Rows are points. Each copy is the shape, with its points in the same order, turned, moved and blurred by noise. Say if it was mirrored as well.

Shape (7 x 2):
[[ 16  -5]
 [ 21   5]
 [ 16  -4]
 [ 19   2]
 [ 12 -15]
 [ 20   6]
 [-60  -1]]
Copy 1 (7 x 2):
[[ 10  16]
 [ 19  16]
 [ 13  23]
 [ 15  19]
 [  2  19]
 [ 22  13]
 [-23 -51]]
Copy 1 is: mirrored
Copy 2 (7 x 2):
[[ -7 -13]
 [-16  -5]
 [-11 -12]
 [-17  -7]
 [  0 -21]
 [-20  -4]
 [ 59  20]]
Copy 2 is: mirrored
Copy 3 (7 x 2):
[[-24  -5]
 [-19 -18]
 [-24 -11]
 [-21 -16]
 [-23   2]
 [-23 -21]
 [ 43  29]]
Copy 3 is: only turned

Shape (8 x 3):
[[  5   4 -20]
 [ 13   7  11]
 [  5  11 -26]
 [  6  -3 -56]
 [  8 -27   0]
 [ 16 -13 -14]
 [-21  18  40]
 [ -9  -3  22]]
Copy 1, 8 rows:
[[ 19 -14 -11]
 [ -2   5  13]
 [ 24 -17  -6]
 [ 31 -36 -32]
 [ -7   8 -28]
 [ -1  -7 -18]
 [ 18  42  28]
 [  9  31   5]]
Copy 1 is: only turned
Copy 2, 8 rows:
[[  8  33   1]
 [-13  12 -12]
 [  7  42   7]
 [ 30  60   6]
 [ 15  15 -31]
 [  9  32 -23]
 [-15 -29   2]
 [ -2 -11 -13]]
Copy 2 is: mirrored
Copy 3:
[[ -5 -10  27]
 [ -9  11   1]
 [  3  -2  34]
 [ -1 -35  56]
 [-18 -25  -4]
 [-18 -16  14]
 [ 25  24 -30]
 [  6   5 -17]]
Copy 3 is: only turned
Copy 4, 8 rows:
[[-15  -1 -19]
 [  4 -10   5]
 [-24  -4 -19]
 [-34   2 -51]
 [ 19   8 -22]
 [  4  -4 -27]
 [  6  17  42]
 [ 12  14  14]]
Copy 4 is: mirrored

Shape (10 x 4):
[[ 22 -26  18  46]
 [ 23 -15 -22  24]
 [ 33  -9   4  31]
 [-42  20  24 -30]
 [  5  40 -12 -40]
 [-17  17  23  16]
 [ 10 -39  -7  22]
 [ 31   6 -16  27]
 [ 28  26  -6 -50]
 [ -9   3  46  25]]
Copy 1 (10 x 4):
[[-29  13  28 -55]
 [-20  12   0 -12]
 [-21  22  28 -33]
 [ 60 -33  24 -26]
 [ 51   1  13  25]
 [ 14 -22  43 -29]
 [-22   5 -10 -39]
 [-22  14  21  -3]
 [ 52  29   9  14]
 [ 10  -5  52 -56]]
Copy 1 is: mirrored
Copy 2:
[[ 47 -46   4 -25]
 [  9 -38 -29 -25]
 [ 41 -25 -14 -28]
 [ -1  25  23  38]
 [ -5  41 -21  12]
 [ 36   0   8  14]
 [ 12 -48  -2 -23]
 [ 29 -19 -34 -18]
 [-21  42 -27 -25]
 [ 49  -2  35   2]]
Copy 2 is: only turned

Shape, 8 rows:
[[  6  17  10 -60]
 [-35  -9  18   2]
 [-14  -8   6 -12]
 [ -2  -3  17  -3]
 [-16  -5 -16   5]
 [ 14  -7 -12  -4]
 [ 37  43  15   2]
 [-20 -10 -15  -4]]
Copy 1:
[[-13 -50   5  11]
 [-17  26 -11  28]
 [  0   4  -8  21]
 [  0  10   6   8]
 [ 10  12 -30   8]
 [ 26  -2 -10  -1]
 [ -1  -8  16 -49]
 [  8   9 -30  18]]
Copy 1 is: only turned
Copy 2 (8 x 4):
[[-17 -25 -51  -8]
 [ 31  28 -19  -4]
 [  6  16 -18   1]
 [ 15   7 -18  11]
 [  0  19   5 -12]
 [ -8  -3   7   5]
 [ 21 -58  -2  -2]
 [  1  26  -6 -13]]
Copy 2 is: mirrored
Copy 3 (8 x 4):
[[ 23  35 -52   6]
 [-29  18   3  -2]
 [-17  11 -11   6]
 [ -5   4 -11  -7]
 [-13  -1   5  26]
 [  7 -18 -17  14]
 [ 50  -4  -3 -22]
 [-15   5   0  27]]
Copy 3 is: only turned
Copy 4:
[[ 25   6 -17 -51]
 [ 25 -25   8  17]
 [ 16 -10  -7   3]
 [  3 -12   9  -5]
 [  6   3  -5  23]
 [-13   7 -14   0]
 [-16  22  39 -32]
 [ 12   0 -18  22]]
Copy 4 is: mirrored

Shape (10 x 6):
[[ 27  24   5 -12 -15  -7]
 [  8  25  16 -21 -15  -2]
 [ 23  29  -3   2  26  -3]
 [  1  27 -25 -19 -10 -26]
 [  4 -19   9  22   5  -3]
 [ 10  33  17  11   7  -2]
 [ 21  -5 -10 -24 -17   5]
 [-23  30 -19  30 -21 -26]
 [-25   0  15   5  -8  17]
 [ -2  20 -35 -25 -19   6]]
Copy 1 (10 x 6):
[[ 17  -1  -2  -8   7 -33]
 [ 30  -7   0   4   7 -31]
 [ 39  14  -1 -32   1   6]
 [ 18  10  42   3  -3 -23]
 [ -2  11 -27  -1 -15  11]
 [ 40   2 -15 -13 -16  -8]
 [ -8 -10   4  -9  17 -26]
 [ 15  21  22  11 -54 -20]
 [  2 -31 -12   8 -28   1]
 [  0 -10  36 -15  -7 -31]]
Copy 1 is: only turned
Copy 2 (10 x 6):
[[  0  25 -19 -34  -1   6]
 [ -7   8 -23 -26   8  18]
 [ 22  31 -22  -1  13  -8]
 [ 20  25  10 -33  28  23]
 [ 15 -16   0  -5 -11 -25]
 [ 21   8 -37 -12   3   2]
 [-16  19  13 -22  -6   5]
 [ 60  -8   2 -28   4  25]
 [  6 -28 -13   6  -7  17]
 [  5  27  17 -15   4  37]]
Copy 2 is: only turned
Copy 3:
[[ 32   6   4 -31   3   7]
 [ 37  -7   9 -19  10  -9]
 [ 10  -9  -8 -19  16  35]
 [ 20  23 -14 -15  35  -5]
 [-12  -9 -12  -5 -23  -6]
 [ 26 -21 -14 -18   2  13]
 [ 18  21  26 -10  -1   0]
 [ 26  14 -57  -3   6 -15]
 [ 19 -17  -8  22 -11 -15]
 [ 32  36   2   6  24   0]]
Copy 3 is: only turned

Shape, 10 rows:
[[ 28   4 -29 -24  39 -21]
 [ 19  12  14  47 -29  40]
 [ 11  30  -8  32  -8  12]
 [-16  -3   2   1   2 -25]
 [ 21 -23  13  38 -19  22]
 [ 31  -9  44  -6  -5  17]
 [  8  22 -27 -19   7   0]
 [ -8 -20  14  -4  -4  18]
 [ -4 -14  45  39   0  32]
 [  9  11   6  35 -26   7]]
Copy 1:
[[ 51  -9 -19 -20 -16  16]
 [-24 -16  49  24  39 -13]
 [  2  -6  43   0   4 -14]
 [ -9  -3 -11  -1 -29 -17]
 [-23 -11   8  21  39 -15]
 [ -9 -50  -2  36  12  12]
 [ 20   3  13 -10 -20  18]
 [-30 -17 -10   6   3  12]
 [-48 -46  11   9  28 -18]
 [-14  -4  32  22  10 -24]]
Copy 1 is: only turned
Copy 2:
[[-22  44  43  29 -17   1]
 [ 15 -44  16 -38   3 -35]
 [ 16 -16  43  -8  12 -24]
 [ 23  15   9  18   6  16]
 [ 19 -28   0 -23 -26 -19]
 [-25 -14   2 -34 -10  17]
 [-11  30  28  15  17 -18]
 [ -6 -11 -17   7  -3  -1]
 [  7 -60  -2 -12  -9   8]
 [ 27 -18  19 -22   7 -17]]
Copy 2 is: only turned

Shape, 13 rows:
[[ 20  23  12  17  13  12  -8  -1]
 [  9   3   5 -13 -11 -16  -4 -13]
 [-32  16   8  -5   0   3   0  18]
 [ 11   2   1 -11   5 -10   6  24]
 [-11  20   4   8   1 -18  10   7]
 [-23   6  19  -4  15  -3 -25  25]
 [ -5  34   4 -16   8 -12  -8  15]
 [ -5   0  15  19  -2 -10 -26 -14]
 [-26 -44 -18  19  18  20  42 -35]
 [ 14  22  15  13  16 -21 -25  22]
 [ 18   8  11  16   6  37  -7   0]
 [ -8   1 -24 -12  13 -12 -10  -5]
 [ -5  12  -1  33 -21  11   3  12]]
Copy 1:
[[-16  -8  25  -2 -15  -5  28   1]
 [  6 -19  -3  19  -1 -17  -3   0]
 [  4  13  12  -6  -2 -32 -14  29]
 [ 22   1  12  15   9 -10  13  18]
 [ 12 -15  13  -8   4 -27  -3  13]
 [ -7  20  27  13   4 -12 -17  31]
 [  8 -16  15   1  -7 -16   1  40]
 [-19 -11  21   8  -3  -7 -20  -9]
 [ -5  41 -43 -33  27  -2  -2 -35]
 [  3 -16  47   8   0   4   6  22]
 [-17  16  20   6 -22 -12  27 -12]
 [ 14   0  -9   6  -6  16 -17  11]
 [ 12   7  24 -10 -16 -35  -2 -16]]
Copy 1 is: only turned
Copy 2, 13 rows:
[[ 11  32 -17   3  -6  -1   7  -9]
 [ -5 -20 -19  -4   3   9   4 -13]
 [-10  13  -5  -5  26 -10 -29   2]
 [ -8   3   1 -23  -3  -2   3   7]
 [ 11   5  -9  -9  28   8  -6   5]
 [-30  25  -2  -7  23 -18 -10  -6]
 [ -7  13 -30 -15  17   3 -16  10]
 [  0  10  -9  19  27 -10  17 -24]
 [ 20 -17  49  60  -4  10  -8  15]
 [ -7  25 -22 -22  19  -7  24   0]
 [ 12  30  -8  15 -19 -16  -2 -16]
 [-14 -15 -17  12   8  -5   4  20]
 [ 33   8   3  -3  14 -25  -7 -11]]
Copy 2 is: mirrored
Copy 3:
[[-12  -3  19   0   5 -30 -19  30]
 [  2  18  20  16  -8   2   2  13]
 [  8  -4   9  -7  -5 -36  18 -14]
 [ -4  11  -5  -1  -8 -21  20  28]
 [ -4 -14  17   7  -2 -17  16   8]
 [ 31   3   6 -10   4 -41  12   9]
 [  1  12  29   3   6 -30  25  15]
 [ 22  -9  19  10   9  -8 -25   9]
 [ -7 -26 -18 -51 -34  27 -20 -12]
 [ 16  -6  14  13  22 -33  12  43]
 [-14   2  -1  -6   2 -36 -37  20]
 [  5  16  13 -18   9  13  13  11]
 [-16 -18 -13  20   5 -22  -8  -2]]
Copy 3 is: only turned

Shape (14 x 9):
[[-19   9  13  24 -27 -23   5   8  -6]
 [ -4  18   2  19   3   7  11  -5 -18]
 [ 28  32  -4  36  15   5 -22   4 -29]
 [ -7 -18  10 -33  17  11  13 -17  11]
 [ -4 -27  -6   1  18 -23   8  -9 -20]
 [ 11  15   9  -3  -4   8  -9 -28 -11]
 [ -8 -13   0   6 -13   1 -22  -2  25]
 [-23  23 -18  -1   7  15   8  -1   3]
 [-16  -4  22 -32 -26 -30  -2  -5 -22]
 [ 17   1  16  15   9 -19 -21  24 -15]
 [ 16   7 -25 -15 -11 -27   3  15  -8]
 [-17 -17  30  32 -25  24 -23   2 -16]
 [ -3  26  -5 -10   1 -13 -25   3  -7]
 [-16  18  -6  -2  -4   5  -3  -7   4]]
Copy 1, 14 rows:
[[ 10   5  10   1  -4   7  35  -1  -7]
 [ -3   2  -2 -13 -15  -4   1 -23   2]
 [  0 -18  12 -15 -10 -21  -3 -59 -24]
 [-21  -4 -19  20   7  -6 -32  21  14]
 [ 23   4   4   2  21  -7 -21  -2  14]
 [-22 -15  -6   5  -1 -28   3 -17   6]
 [-17   2 -11  14  34   1  11  -1 -23]
 [-32  20   3  -9  -6   2 -10  -9  -3]
 [  8   7  17  37   0 -23  18  22  17]
 [ 19 -19  21  16   2  -6  -6 -21 -28]
 [  8  15  18  -6   5 -35  -6  10 -25]
 [  5   1 -26  33   6  17  28 -40  -5]
 [-20   2  30  10   5 -21   4 -12 -14]
 [-28  10   3  -1   2  -6   4  -7  -2]]
Copy 1 is: mirrored
Copy 2:
[[  6   6  -6   6  -1  18  29   7 -20]
 [-10  16  10  19  23   5  -3   4 -21]
 [-28 -14  24   2  54   6   0  22 -19]
 [ -7  20  -9   4 -10 -27 -37 -14   7]
 [-22   4  14  14   4 -26  13 -27   9]
 [-24  -8 -13  17  15 -12 -16  13 -24]
 [-12  -9  11 -12 -26   2  -7  16  -4]
 [ -9  24   6  27   6  18 -25  10   3]
 [  7 -16 -40  12  -6  -6  11 -27  -8]
 [-10 -15  11 -22  30   0  15   2  -5]
 [ 16 -24   3  23  16 -14   8   6  20]
 [-16  -3  16 -18 -12  23  -3 -13 -53]
 [-12 -15 -13   4  18  16  -7  17   9]
 [-10   6  -5  16  -1  10 -16  12  -6]]
Copy 2 is: only turned
Copy 3:
[[  3  19  -9   5 -43   8  -1  18  -3]
 [  3   8  -7   6 -14 -30   6  15  19]
 [-20 -23 -32 -14 -17 -55  -1   0  -4]
 [ 12  13  16  11  41  13   6   1  28]
 [  7  21  -1 -15   4  -6  33 -14   5]
 [-15 -16  -2   2   5  -9   3   3  31]
 [ 16  -8 -13   3  -4  19 -15 -21   4]
 [ 18   9  18  -4  -5 -20 -23   3  26]
 [-16  13  11 -17 -11  38  14  25  16]
 [-13   2 -34 -18  -1 -17  -3   6 -21]
 [  4 -20  25 -20  -6  -2   7   6 -21]
 [ 17   8 -60   3 -16   5   1  16  32]
 [-16  -3   0 -24  -7 -10 -19  -1   9]
 [  6   4   6   0 -10  -9 -18  -1  21]]
Copy 3 is: mirrored

Shape, 15 rows:
[[ 26 -32   2  19   0   7  19  21 -11]
 [-17   2  15  -8 -19   2 -22 -31   6]
 [ 32 -28   5  24   6  21  -1  10  -9]
 [ -5   4   8 -18 -28   6 -14 -22  36]
 [ 20  -7  -4  13 -16  15  -7  22 -26]
 [ 28 -14  20  -9   1   8  32  22 -14]
 [ -6   2 -25  -3  25  16   6 -22  -5]
 [  9 -15  14 -27 -20  -7  11 -34   7]
 [-13  -2  23   2 -28  -2  18 -27  19]
 [ -1   4  13 -15 -21  22 -17 -16  25]
 [-12   6 -15   8  20  60  -1 -28 -13]
 [ 32   7 -23  26 -14  40  -7  -4 -16]
 [-18  -6 -29   5  19  33  21 -28  -6]
 [  2  25  13  -3  -1  -3  -9 -33  16]
 [-15   3 -31   3  21  39  16  -5  -3]]
Copy 1:
[[ 24  14  -6   3 -23 -27  -9 -12   2]
 [-23   8  21  21  -2  27  -2  24 -14]
 [  9  21  14  -1 -25 -28   3 -15   9]
 [-18 -27  29  27   0  23  -9  11  -9]
 [ 18   8  11 -21 -32  -9   4   9  13]
 [ 13   5 -13 -15 -25  -7 -20 -23 -13]
 [ -1  12  19 -10  23 -15  16   5 -28]
 [ -7   8  21  18   8  20 -38   5 -19]
 [-18 -11   1  30  -4   6 -28  21 -22]
 [-22 -18  37  18 -11  17  -1   5 -12]
 [-17  13  43 -16  -6 -29  30  17 -47]
 [  2   3  39 -25 -17 -33   5  16  10]
 [  5   9  22  -3  16 -28  15  14 -50]
 [-40  -7  13   8  17   8  -4  10  -4]
 [  8  -3  19 -11   9 -31  29   6 -40]]
Copy 1 is: mirrored
Copy 2:
[[ 11  16 -15 -34  30  12  10  -8 -12]
 [-24   3 -21  28 -14 -17 -10 -17   6]
 [  0  15 -23 -16  31  19  24 -21  -6]
 [-24   2 -14  18 -14   1 -27 -14  31]
 [ -7 -13  -9  -9  26  14  13  -5 -28]
 [  0  10  13 -40  20  -4  15  -8  -4]
 [ 17  27   5  36  19   0   0  -6   1]
 [-28  23  -8  -1   8 -28 -25 -17  19]
 [-14  20 -13  -2 -25 -11 -25 -28   3]
 [-23  -8 -14  18  -7   6 -10 -24  26]
 [ 17  14  13  49  19  13  15 -45  -6]
 [-19   7  -5  13  37  41   3 -27 -26]
 [ 29  31  10  37  22   3 -12 -30  -6]
 [-26  28  -4  30 -21   4  -2  -4  12]
 [ 32  14  16  30  23  16  -4 -22  -2]]
Copy 2 is: mirrored
Copy 3:
[[ -1  39 -24  12 -21  16   8   4  28]
 [-10 -27  -4 -17  13   3 -18   9  -9]
 [-10  35 -19   8  -6  14   2  22  32]
 [  3 -43   2 -21   4 -12  -3   9  11]
 [ 17  34  -5   0   2  31  -3  11  18]
 [ -9  30  10  21 -25   9  11  -7  19]
 [-16  25  -4 -48  -7  -1   7  12 -10]
 [-21 -23   3 -13 -21  -3 -17 -12  14]
 [-19 -33 -17  -7  -2   5  10 -11   0]
 [  0 -30  10 -16   5  -3  -3  24   9]
 [-25  20   4 -46   0  25  22  45 -17]
 [ -4  29  -1 -34  12  41  11  26  37]
 [-25  21 -15 -54 -19  14  18  19 -18]
 [-19 -16   7 -27  25 -12   1  -4   4]
 [ -4  30  -2 -45 -16  14  27  25 -16]]
Copy 3 is: mirrored
Copy 4, 15 rows:
[[ 20 -11 -24   5 -14  -2 -11  45  -7]
 [ 11  26  10   6 -12   3  -7 -34 -13]
 [ 17 -13 -40  13 -20   3  -4  25  -4]
 [-13  31  12  22  -9  -5  -9 -23 -31]
 [  8  -8 -14   7 -19  29 -19  23   6]
 [ 19 -29   8  15 -15  -9 -10  38  -8]
 [ -8   4  -9  -5   2 -21   5  -7  28]
 [ 19  21  18  24 -15 -28 -23  -8 -12]
 [ 21  36  22  16  -8  -9  10  -2 -23]
 [-13  15   7  22 -22   2  -2 -21 -24]
 [-14   3 -15  -1 -32  -6  32 -15  38]
 [ -7   5 -31  32 -21  26  -1  16  28]
 [ -9  17  -9 -10 -12 -26  22   4  36]
 [  7  14   9  26  13  -2   6 -31  -6]
 [-24   4  -9 -10 -10 -13  21  10  31]]
Copy 4 is: only turned
